Each row is a point. Before rounding, the points of a table are all equally far from one centre. They may lie mostly on one side of it. Where is the centre, to within rounding?

Points, 10 rows:
[0.117 -0.360 -0.018]
[-0.103 -0.274 0.011]
[0.090 0.244 0.047]
[0.407 0.027 -0.083]
[-0.182 -0.151 -0.144]
[0.002 -0.271 0.134]
[0.390 -0.152 0.012]
[0.251 0.160 0.118]
[-0.163 -0.192 0.019]
[0.351 -0.237 -0.017]
Centre: [0.104 -0.049 -0.064]

Points, 10 rows:
[0.231 0.099 0.187 0.036 -0.096 0.047]
[0.046 0.228 0.307 0.341 -0.088 -0.041]
[0.033 -0.013 0.177 0.128 -0.237 -0.238]
[-0.032 -0.226 0.244 0.158 -0.024 -0.195]
[-0.235 0.086 0.348 0.345 -0.254 -0.038]
[-0.260 -0.131 0.253 0.064 -0.300 0.264]
[-0.131 0.215 0.308 0.352 0.033 -0.085]
[0.054 -0.162 0.229 0.396 0.019 -0.150]
[0.079 0.028 0.343 -0.017 -0.100 0.089]
[0.234 0.022 0.282 0.157 -0.135 0.060]
Centre: [-0.108 -0.011 0.041 0.221 -0.076 0.097]

Points:
[0.259 0.017 -0.207 0.157 -0.334 -0.069 0.021 0.103 0.168]
[0.260 0.093 -0.086 0.075 -0.059 0.437 -0.090 -0.112 0.124]
[0.352 0.051 -0.222 -0.154 -0.064 0.105 -0.144 -0.217 0.118]
[0.442 -0.027 -0.244 0.061 -0.030 0.238 -0.159 0.092 0.224]
[0.235 -0.093 -0.408 -0.123 -0.298 0.102 -0.121 -0.046 -0.065]
[0.252 -0.038 -0.393 0.217 -0.053 0.267 -0.001 0.157 0.139]
[0.181 0.265 -0.141 0.198 0.036 -0.049 0.015 0.081 0.204]
[0.233 0.116 -0.139 0.221 -0.113 0.284 -0.083 0.274 0.200]
[0.355 0.056 -0.247 0.335 -0.153 0.143 0.135 -0.047 -0.098]
[-0.057 -0.057 -0.269 0.115 -0.131 0.369 -0.007 0.256 -0.056]
[0.486 0.207 -0.157 0.163 -0.086 0.157 0.057 0.094 0.128]
[0.332 0.240 -0.298 -0.075 -0.302 0.150 -0.106 -0.001 0.007]
[0.343 0.235 -0.163 -0.004 -0.041 0.338 0.058 -0.085 0.106]
Centre: [0.187 0.002 -0.102 0.022 -0.043 0.098 -0.044 0.081 -0.080]

Points:
[-0.025 -0.177 -0.200 -0.181 -0.199 -0.065 -0.362 0.009 -0.237 0.274 0.225]
[-0.016 -0.051 -0.201 -0.128 -0.048 -0.021 -0.235 -0.081 -0.393 0.226 0.243]
[-0.024 0.043 -0.296 -0.124 -0.128 0.032 -0.259 -0.152 -0.288 0.306 0.153]
[-0.146 -0.042 -0.144 -0.313 -0.164 -0.085 -0.214 -0.056 -0.389 0.022 0.233]
[-0.032 -0.043 -0.179 -0.046 -0.332 0.074 -0.302 0.072 -0.379 0.103 0.272]
[0.085 -0.048 -0.161 -0.210 -0.284 0.080 -0.177 0.056 -0.221 0.219 0.381]
[-0.208 -0.039 -0.251 -0.320 -0.208 0.008 -0.050 -0.055 -0.275 0.261 0.118]
[0.103 -0.135 -0.305 -0.248 -0.223 0.286 -0.216 0.067 -0.183 0.086 0.223]
[0.081 -0.196 -0.208 -0.140 -0.248 0.119 -0.115 -0.012 -0.292 0.259 0.165]
[0.046 -0.123 -0.231 -0.191 -0.066 -0.001 -0.263 -0.037 -0.226 0.248 0.368]
[0.159 -0.230 -0.005 -0.202 -0.181 -0.061 -0.032 0.055 -0.190 0.188 0.184]
[0.107 -0.005 -0.159 -0.112 -0.121 -0.077 -0.330 -0.012 -0.327 0.222 0.248]
[-0.054 -0.242 -0.268 -0.281 -0.177 -0.180 -0.187 -0.025 -0.217 0.148 0.212]
[0.081 -0.104 -0.166 -0.250 -0.104 -0.077 -0.174 -0.018 -0.261 0.025 0.419]
[0.009 -0.107 -0.209 -0.092 -0.220 0.014 -0.112 0.095 -0.443 0.133 0.232]
[-0.013 -0.206 -0.318 -0.061 -0.273 0.022 -0.132 -0.081 -0.295 0.139 0.282]
[-0.085 0.023 -0.122 -0.207 -0.060 -0.278 -0.252 0.149 -0.345 0.083 0.113]
[-0.154 -0.261 -0.103 -0.021 -0.079 -0.070 -0.137 0.231 -0.133 0.049 0.436]
Centre: [-0.090 0.001 -0.145 -0.071 -0.108 0.029 -0.146 0.053 -0.034 0.017 0.108]

Points (19 x 14):
[-0.053 -0.014 -0.029 0.135 -0.095 -0.015 -0.326 0.377 0.209 -0.331 0.193 -0.008 0.089 -0.001]
[-0.063 0.028 -0.007 0.269 -0.209 -0.014 -0.297 0.392 -0.086 -0.241 0.181 -0.165 -0.012 0.108]
[0.043 0.114 -0.060 -0.009 0.110 0.026 -0.494 0.384 -0.069 -0.177 -0.003 -0.005 -0.185 0.069]
[0.064 0.121 -0.041 0.043 0.038 -0.161 -0.317 0.399 -0.082 -0.269 0.276 -0.025 -0.124 0.281]
[0.072 0.234 -0.121 0.241 -0.115 -0.130 -0.423 0.293 -0.032 -0.265 0.152 -0.041 0.016 0.150]
[-0.178 0.238 -0.076 0.253 -0.060 -0.214 -0.353 0.324 -0.010 -0.207 0.220 0.090 -0.129 0.115]
[0.183 0.075 -0.106 -0.111 -0.166 -0.165 -0.397 0.107 0.127 -0.270 0.119 0.056 -0.078 0.115]
[-0.010 0.040 -0.139 0.083 0.046 0.095 -0.429 0.298 0.088 -0.322 -0.029 0.197 -0.154 0.137]
[-0.141 -0.063 0.009 -0.026 0.107 -0.247 -0.424 0.369 0.002 -0.276 0.037 0.090 -0.172 0.199]
[0.100 0.159 -0.141 0.174 0.060 -0.069 -0.279 0.416 -0.011 -0.383 0.205 -0.258 -0.096 0.025]
[-0.117 0.140 -0.232 0.090 -0.189 -0.056 -0.467 0.270 -0.005 -0.280 0.043 -0.015 -0.003 0.035]
[-0.078 0.096 -0.006 0.152 -0.118 -0.299 -0.366 0.293 0.009 -0.200 0.292 -0.094 0.012 0.145]
[-0.114 0.212 -0.032 0.214 -0.202 -0.027 -0.451 0.279 0.130 -0.295 0.026 0.003 -0.046 0.022]
[-0.081 0.096 -0.133 0.001 -0.030 -0.160 -0.400 0.082 0.119 -0.307 0.159 -0.216 -0.048 0.358]
[0.002 0.084 0.085 0.217 -0.001 -0.010 -0.448 -0.009 0.082 -0.319 0.095 -0.008 -0.144 0.339]
[0.122 0.132 -0.039 0.096 -0.146 -0.017 -0.383 0.168 0.118 -0.283 0.230 -0.191 -0.055 0.241]
[0.014 0.254 -0.109 0.364 -0.185 -0.086 -0.363 0.282 0.064 -0.237 -0.045 -0.056 -0.098 0.144]
[0.081 0.195 -0.116 0.036 -0.057 -0.310 -0.344 0.240 0.077 -0.245 0.211 0.183 -0.117 0.025]
[0.073 0.181 -0.207 0.117 -0.010 -0.129 -0.497 0.227 -0.006 -0.240 0.122 0.028 0.054 0.122]
Centre: [-0.051 0.082 -0.010 0.076 0.051 -0.096 -0.079 0.113 -0.005 -0.230 -0.017 -0.053 -0.076 0.060]

Points, 23 rows:
[-0.186 0.068 0.116 -0.276 0.101 0.160 0.072 0.297 -0.029 0.127 -0.170 0.159 -0.223 -0.041 0.113 0.152 0.505 0.192 -0.227 0.101]
[-0.114 0.285 -0.052 -0.364 0.047 0.012 -0.002 0.066 -0.008 -0.154 0.017 0.209 -0.141 -0.064 0.164 0.155 0.460 0.130 -0.282 0.164]
[-0.288 0.222 0.010 -0.135 -0.086 0.176 -0.126 0.112 0.096 0.011 0.091 0.083 -0.205 0.266 0.191 0.287 0.403 0.026 -0.313 0.364]
[0.116 0.069 0.363 -0.389 0.174 0.175 0.051 0.195 -0.076 0.019 -0.164 0.161 -0.301 -0.142 0.052 0.275 0.320 0.101 -0.134 0.094]
[-0.163 0.290 0.026 -0.274 0.152 0.182 0.198 0.252 -0.076 -0.159 -0.208 0.145 -0.034 -0.110 0.097 0.135 0.292 0.059 -0.256 0.265]
[-0.055 0.254 0.279 -0.206 0.252 0.226 0.027 0.304 -0.068 0.036 -0.249 0.195 0.043 -0.144 -0.044 0.337 0.215 0.048 -0.266 0.146]
[-0.086 0.340 0.035 -0.182 0.087 0.024 0.188 0.355 -0.015 0.092 -0.098 0.183 -0.113 -0.055 0.098 0.090 0.402 0.249 -0.135 0.078]
[-0.110 0.318 0.134 -0.190 -0.104 0.091 0.229 0.215 -0.084 -0.204 -0.066 0.185 -0.065 0.133 -0.145 0.201 0.418 0.116 -0.280 0.182]
[-0.262 0.203 0.202 -0.414 0.016 0.168 0.164 0.339 -0.022 -0.233 0.170 0.240 0.016 -0.085 0.051 0.097 0.318 0.082 -0.167 0.190]
[-0.172 0.207 -0.136 -0.340 -0.054 0.100 0.097 0.052 0.028 -0.084 -0.078 0.330 -0.119 0.147 0.236 0.274 0.327 0.143 -0.077 0.107]
[-0.137 0.325 0.128 -0.265 0.009 0.233 0.105 0.269 -0.047 -0.013 -0.039 0.361 -0.293 -0.052 -0.043 0.227 0.315 0.070 -0.193 0.243]
[-0.026 0.145 0.217 -0.075 -0.064 -0.039 0.187 0.330 -0.120 0.005 -0.102 0.356 -0.126 0.096 0.088 0.149 0.372 0.220 -0.157 0.316]
[-0.077 0.363 0.134 -0.336 0.200 0.129 0.200 0.397 -0.081 0.028 -0.205 0.139 -0.080 0.018 0.106 0.322 0.233 0.116 -0.142 -0.043]
[-0.028 0.200 0.210 -0.357 0.094 0.214 0.233 0.191 0.018 -0.097 -0.051 0.108 0.041 0.152 0.027 -0.026 0.487 -0.014 -0.171 0.164]
[-0.037 0.392 0.057 -0.183 0.107 -0.006 0.196 0.256 0.028 -0.117 -0.167 0.253 -0.135 0.038 0.107 0.256 0.279 -0.101 -0.141 0.138]
[-0.100 0.082 0.188 -0.487 0.046 -0.122 0.117 0.149 -0.134 0.228 -0.146 0.236 0.004 -0.044 -0.137 0.227 0.362 0.072 -0.260 0.131]
[-0.177 0.378 0.109 -0.300 0.106 0.128 0.255 0.280 0.140 0.173 -0.120 0.218 -0.257 0.082 0.142 0.052 0.140 -0.044 -0.015 0.104]
[0.037 0.229 0.153 -0.355 -0.103 0.161 0.157 0.439 0.000 -0.146 0.006 0.193 -0.063 -0.073 0.101 0.236 0.290 0.158 -0.212 0.006]
[-0.079 0.155 0.285 -0.174 0.089 0.167 0.258 0.171 0.109 0.004 -0.056 0.187 -0.349 0.072 -0.100 0.108 0.356 0.271 -0.138 0.244]
[0.056 0.229 -0.023 -0.209 0.020 0.072 0.075 0.247 -0.074 0.059 -0.209 0.253 -0.281 0.129 0.183 0.177 0.346 0.082 -0.248 0.260]
[0.131 0.084 0.153 -0.252 0.089 0.230 0.150 0.192 0.108 0.050 -0.122 0.136 -0.272 -0.049 -0.071 0.002 0.345 0.065 -0.102 0.115]
[-0.041 0.189 0.262 -0.172 0.086 0.105 0.180 0.301 0.088 0.228 -0.064 0.188 -0.089 -0.059 0.101 0.170 0.451 0.072 -0.321 0.181]
[-0.063 0.012 0.173 -0.333 -0.055 0.054 0.302 0.229 0.048 -0.005 0.108 0.272 -0.158 0.020 -0.095 0.267 0.402 0.109 -0.118 0.128]
Centre: [-0.143 0.146 0.240 -0.219 -0.004 0.050 -0.035 0.086 -0.077 0.040 0.026 0.007 -0.059 0.105 0.073 0.163 0.064 0.097 -0.119 0.138]
